Each row of a before or after table is a point. One or more steps were done to the points. Then noise was added and the rows were shuffled. The steps act on columns, c1 being the first. Name the steps. A step turns or swaps two columns, mirrors them in a line or flattens them onto one, adds a multiple of one to another, or multiplies or shifts one. Angles are multiples of 10 degrees, from the lower column toward the higher: turns from -170 to 170, lines from 10 to 170 but not 90. Use the fewest steps. Two steps may share a column if one is a turn and the other turns, adds or multiplies; they go together, in the order done. Otherwise the lowest column goes first.

Before (11 x 2):
[[ -6.9   2.4]
 [  4.0   6.7]
 [  3.8   6.7]
 [  1.7   3.8]
 [-11.9   0.9]
 [  2.7   0.4]
 [  4.3   2.3]
 [  2.8   1.0]
 [  4.4  -0.2]
 [ -1.4  -1.4]
 [  0.3  -0.4]]
After:
[[  0.4  -1.1]
 [  4.2   4.2]
 [  3.7  13.4]
 [  3.6  13.2]
 [  1.5   7.7]
 [  2.7   1.0]
 [ -7.0   4.8]
 [ -1.1  -2.7]
 [  2.8   2.1]
 [-11.8   1.5]
 [  4.4  -0.3]]
Steps: multiply c2 by 2

Before, 9 rows:
[[  3.1   0.6   3.5]
 [  4.2 -10.0   6.4]
 [  3.7 -10.7  -2.9]
 [ -1.0   1.7  -1.1]
 [  1.7  -3.7   1.8]
 [  4.1  -7.8  -4.2]
 [ -4.0   0.9   6.2]
 [  2.3   0.1   4.1]
 [ -4.6   2.6   2.0]]
After (9 x 3):
[[ -1.0 -10.1   7.7]
 [ -1.0   0.0   4.7]
 [  4.7 -10.7   0.1]
 [  0.1  -3.8   2.5]
 [  5.8  -7.9  -0.6]
 [ -7.0   0.9   2.2]
 [ -4.5   2.7  -1.7]
 [  0.0   1.7  -1.5]
 [  0.2   0.6   4.5]]
Steps: turn c1 and c3 by 40 degrees

Before:
[[ 3.1  2.0  5.8 -2.2]
 [-5.2 -3.2 -5.4 -1.8]
 [ 1.9  1.3 -0.1  4.7]
 [ 7.0  1.5  4.6  1.0]
 [-5.4 -3.7 -4.3 -3.3]
 [ 6.7 -0.3  2.7  0.0]
 [-3.0 -5.1 -5.3 -2.7]
 [ 2.6  1.2  3.0  5.2]
 [-4.6 -8.2 -4.0 -3.2]
 [ 1.0  1.1  1.3 -8.2]
 [-6.6 -9.9  0.5  0.4]
 [-1.9 -0.4  1.2 -8.9]
 [ 2.7 -0.3  0.7 -6.7]]
After:
[[-5.1 -3.3  2.2  5.2]
 [-1.6 -0.5 -5.4  7.2]
 [ 2.8 -0.4 -3.9  5.6]
 [-6.6 -9.7 -0.2 -0.7]
 [-5.1 -2.7  3.7  4.3]
 [ 3.2  2.1 -5.9 -1.1]
 [-3.0 -4.8  3.1  5.2]
 [ 1.9  1.4  2.5 -3.6]
 [ 6.7 -0.2 -2.4 -1.3]
 [ 1.1  1.1 -5.1  6.0]
 [-4.6 -8.1  1.5  4.7]
 [ 7.2  1.5 -3.4 -3.1]
 [ 2.5  1.0  0.3 -6.1]]
Steps: turn c3 and c4 by -150 degrees

Before:
[[ -4.1   5.6   3.5   0.2  -8.0   1.7]
 [ -2.6   3.9   1.6  -0.1  -5.4   4.2]
 [  1.6  -7.2  -2.1  -1.3   2.7  -3.6]
 [  5.9  -0.6  -8.0 -10.2   3.6  -1.1]
 [ -2.2  -2.6  -4.0  -4.6   7.0  -5.8]
 [ -4.6  -0.8   4.8  -0.1  -5.5   5.6]
 [  6.2   0.6  -2.1  -3.1   5.5  -3.0]
 [ -0.1  -0.8  -4.6   0.3  -2.4  -2.8]
 [ -2.6   3.1  -2.3   2.0  -1.4   5.3]]
After, 9 rows:
[[  1.3  -0.6  -8.5 -18.1   2.5   2.1]
 [ -4.9   4.5   1.0   6.2  -6.0  -2.1]
 [  1.3  -8.0  -2.2  -4.3   4.5   1.0]
 [  7.4   0.3  -1.8 -14.1   5.5   3.4]
 [ -7.6  -0.4   3.9   8.9  -8.3  -2.2]
 [  0.6  -1.2  -4.9   0.8   0.6  -3.1]
 [ -2.6   3.1  -2.0   5.4  -5.2   1.2]
 [ -6.8   5.8   3.1   7.4  -5.7  -6.1]
 [ -7.0  -2.8  -4.7   1.3   8.3   3.0]]
Steps: multiply c1 by 2.5; turn c1 and c4 by -50 degrees; turn c5 and c6 by 60 degrees
